Every row gives one point. Examples show where two turns around zero, p and q, send a point. Write where each new point lands after one turn and then the other. Backwards means that the second turn is done in reverse. Each puzzle has new turns, and all numbers are rounded.

Turn p:
[-15 -18] => [-14 -19]
[-28  -2] => [-28  -3]
[42 20] => [41 22]
Turn q:
[12 16] => [18  9]
[-8 30] => [ 6 30]
[ -4 -46] => [-24 -40]
Where do these land?
p, then q: [22  1] => [21 -8]
p, then q: [-48  20] => [-36  37]
q, then p backwards: [ -9 -12] => [-14  -6]
p, then q backwards: [34 -9] => [34  8]

Turn p:
[ 40  21 -29  48] => [63 15  3 31]
[-15  28 -23 -24] => [ -5  28 -32 -16]
[ -4   5  25 -16] => [-23   9  15  -9]
[  8 -30  13  -9] => [ -5 -26  18 -14]
[-29 -23  14   1] => [-29 -25  -3   8]
Turn q:
[-19  19 -38 -16] => [-41  26  -8  -4]
[11  6 37 29] => [42 -2 24  7]
[-10  32  11 -34] => [-19   6  24 -38]
[  5 -26  -5  35] => [ 20  -4 -14  37]
[ 18  30 -30  -3] => [ -5  38 -18 -17]
[ -5 -45  -9 -22] => [-20 -39 -25   8]
[ -1 -16  35  12] => [ 24 -25  19   9]
Where do these land?
q, then p: [ 23 -10 -25   5] => [ 25   5 -24  -3]
q, then p: [ 41   5  26 -39] => [  0  -9   3 -62]
p, then q: [-34 -26   0  17] => [-10 -11 -11  42]
p, then q: [ 30  22   4 -19] => [  6   7  13 -39]
q, then p: [-41  -1  -1  -9] => [-33 -11   0  23]
q, then p: [-19   9  -3  45] => [10 20 20 40]

Turn p:
[ 33   2  27 -24  19  -3] => [ 20  -3  29 -16 -28 -22]
[-26  17 -27   8   5  -3] => [-20  28  -9  11  16  13]
[-19  -1  11 -34 -20   2] => [-31 -19  10  14 -21  -1]
[-20  44   1  -1 -17   4] => [-14  21  -9  22 -25  29]
[ 25 -38 -25  22  15  -1] => [ 18  -6 -16 -28  38 -24]
[ 25 -34  -8  14   0  19] => [ 14 -23 -15 -33  18  -8]
[ -7  15  24 -25 -31 -24] => [ -8 -13   3  38 -35  -8]
[-11  -4  -2  39  30   6] => [20 14  8 -7 37 22]
Turn q:
[  8  14 -14 -19 -17  30] => [ -2   1  13 -23 -15  33]
[ 17  14  10   7   6 -11] => [ 7  8  4 25  0  4]
[-13   5  -8   4 -29 -32] => [ -6  40   2  -8  -1 -22]
[-25  -4  29 -29 -28  12] => [ -7   3  33 -32  33   2]
[ 13 -47  12  17   2  33] => [  9 -52  19  -8 -17 -21]
[ 11  -1 -11 -15  39  -1] => [ 19 -16 -31   9   6  17]
[-10  19 -17  36  27 -32] => [-20  16 -38  37  -7 -15]
Where do these land?
q, then p: [ -4 -40 -16 -34   6  15] => [-19 -12   5 -25 -10 -45]
p, then q backwards: [-31  -9  -6 -15  26 -16] => [-17  15  35  11 -17  -5]
p, then q backwards: [ 12  31 -20  38 -12  -7] => [ 12  18 -28 -20  19 -34]
q, then p backwards: [19  9 10 10 24 13] => [-17  -1  23   9 -21  -6]
p, then q: [-26  17 -12  35  31  -1] => [-17 -20  -5  30   3  41]
p, then q: [  9 -48   1  -7 -34  -8] => [ 22  -9 -29 -14  -6 -45]
p, then q: [  0  23  27 -18  -1   4] => [-9  5 38 -6 -3 -6]
p, then q: [  2   5  -6  25 -36   7] => [ -3 -10 -15 -17 -38   4]
p, then q backwards: [ 21  11  23 -36  -6  -7] => [ 21 -19 -12  31 -22   9]

Turn p:
[-19  10 -22 -16  34   2 -11  13] => [ 11   2 -28   2  27  -7  -7  30]
[-29   2 -12 -12 -15  25 -18  25] => [-23   3  -4 -21   1   3   6  44]
[-35  -8  35  24   9   2   2  11] => [-27  18  21  11  23 -26  22   1]
[-24   6 -14  22  -6  23  22 -11] => [-32   6 -16  26  -6  14  15   4]
[ 32 -31 -16 -20 -15  -9  -7  21] => [ 12 -44  12 -24 -13  -1 -22   4]
[ 24  19 -10  24 -18 -35  20  -8] => [ 25  -4  -1  25 -42  -8  10 -20]
[ -4 -28  -4   3   5   8  20 -25] => [-26 -13 -10   9   8   6 -11 -27]
[-26 -11 -11  16 -25  24 -30 -22] => [-44  26   1  -4 -18   7 -25  14]
[ 38 -21  26   4   4  11 -16  16] => [ 12 -14  48  -8  13  11 -14  -5]
[  9  28  17 -16  30 -17  14  11] => [40  4 -7  2 24 -5 24 -7]
[ 34  34  10 -29  -3 -33   6 -31] => [ 51  16 -16 -18 -17   9   3 -39]
Turn q:
[-39  30 -13  26  -8 -11  -6 -17] => [-14  37 -37  17 -15  13  -7   9]
[ 28 -18   3   6 -27 -13 -31 -15] => [ 30 -40 -21  11 -12   4  -1  -1]
[-24 -18   3 -32  17  34  12 -22] => [-21   5   9 -48   5  19  -2 -27]
[21 15  1  6 -5  2 12 -1] => [22  8  4  0  9 -7 -6 12]
[ 27 -37 -14 -13 -17 -19   0   0] => [ 15 -40 -10  -5  12 -12  29  -3]
[ 38 -28   9 -13 -11 -25 -25   9] => [ 18 -54   1  12  -4 -22   5  -6]
[-35 -19  29 -31   8  22  32 -10] => [-15  23  22 -41 -10   3  14 -43]
[ -6  29  -6  16  24 -11   0  -1] => [-13  22  -7  20  13  -6 -22   8]
[ 9 42 -9 -2  9 13  2 47] => [-12  15  34   8  -1 -17 -15  48]
[-19   5  -4  37  10   9   4   9] => [-10  24   5  26   4  25   3   5]
Where do these land?
p, then q backwards: [  5 -19  -7  10 -44  10 -15 -19] => [-32  10  20 -19   5  22 -27   8]
q, then p backwards: [ 21  -9 -22   2 -27  21 -16 -11] => [ 20  12 -24 -27   0  15   5  22]
p, then q backwards: [  8  42  13  -2  28 -48   1  16] => [ 35   7  17  16 -34 -29  40  -6]
p, then q: [  0  30  11 -19  27 -20  22  18] => [ 16   1   7   0  51 -19   4   5]
q, then p: [-12   1  36 -15 -33  25   1  14] => [ -2   2  18 -37 -27  15  23 -19]
p, then q backwards: [ -8 -36  -7  16 -26   4   8   9] => [-13  -9   2 -23  13  -4 -29  26]
p, then q: [ -8 -12 -14  -2  24  -1 -35  -4] => [-24 -20   0  22  -6  -6 -22  12]
p, then q backwards: [ 12  21  -3 -39  21 -35  30   1] => [ 26 -24   0  -2 -31 -25  16 -40]
p, then q: [ 15 -20  14  14   7  22   3  -2] => [ -3   5  12   4  -8  21 -13 -27]
p, then q: [ -9  -4 -40  27 -15  16  -1  10] => [-10   1   7  22 -25  22  31  18]
p, then q: [-23   5  20   8  38   6   1 -32] => [-18  28 -16  13  23   6 -38   2]
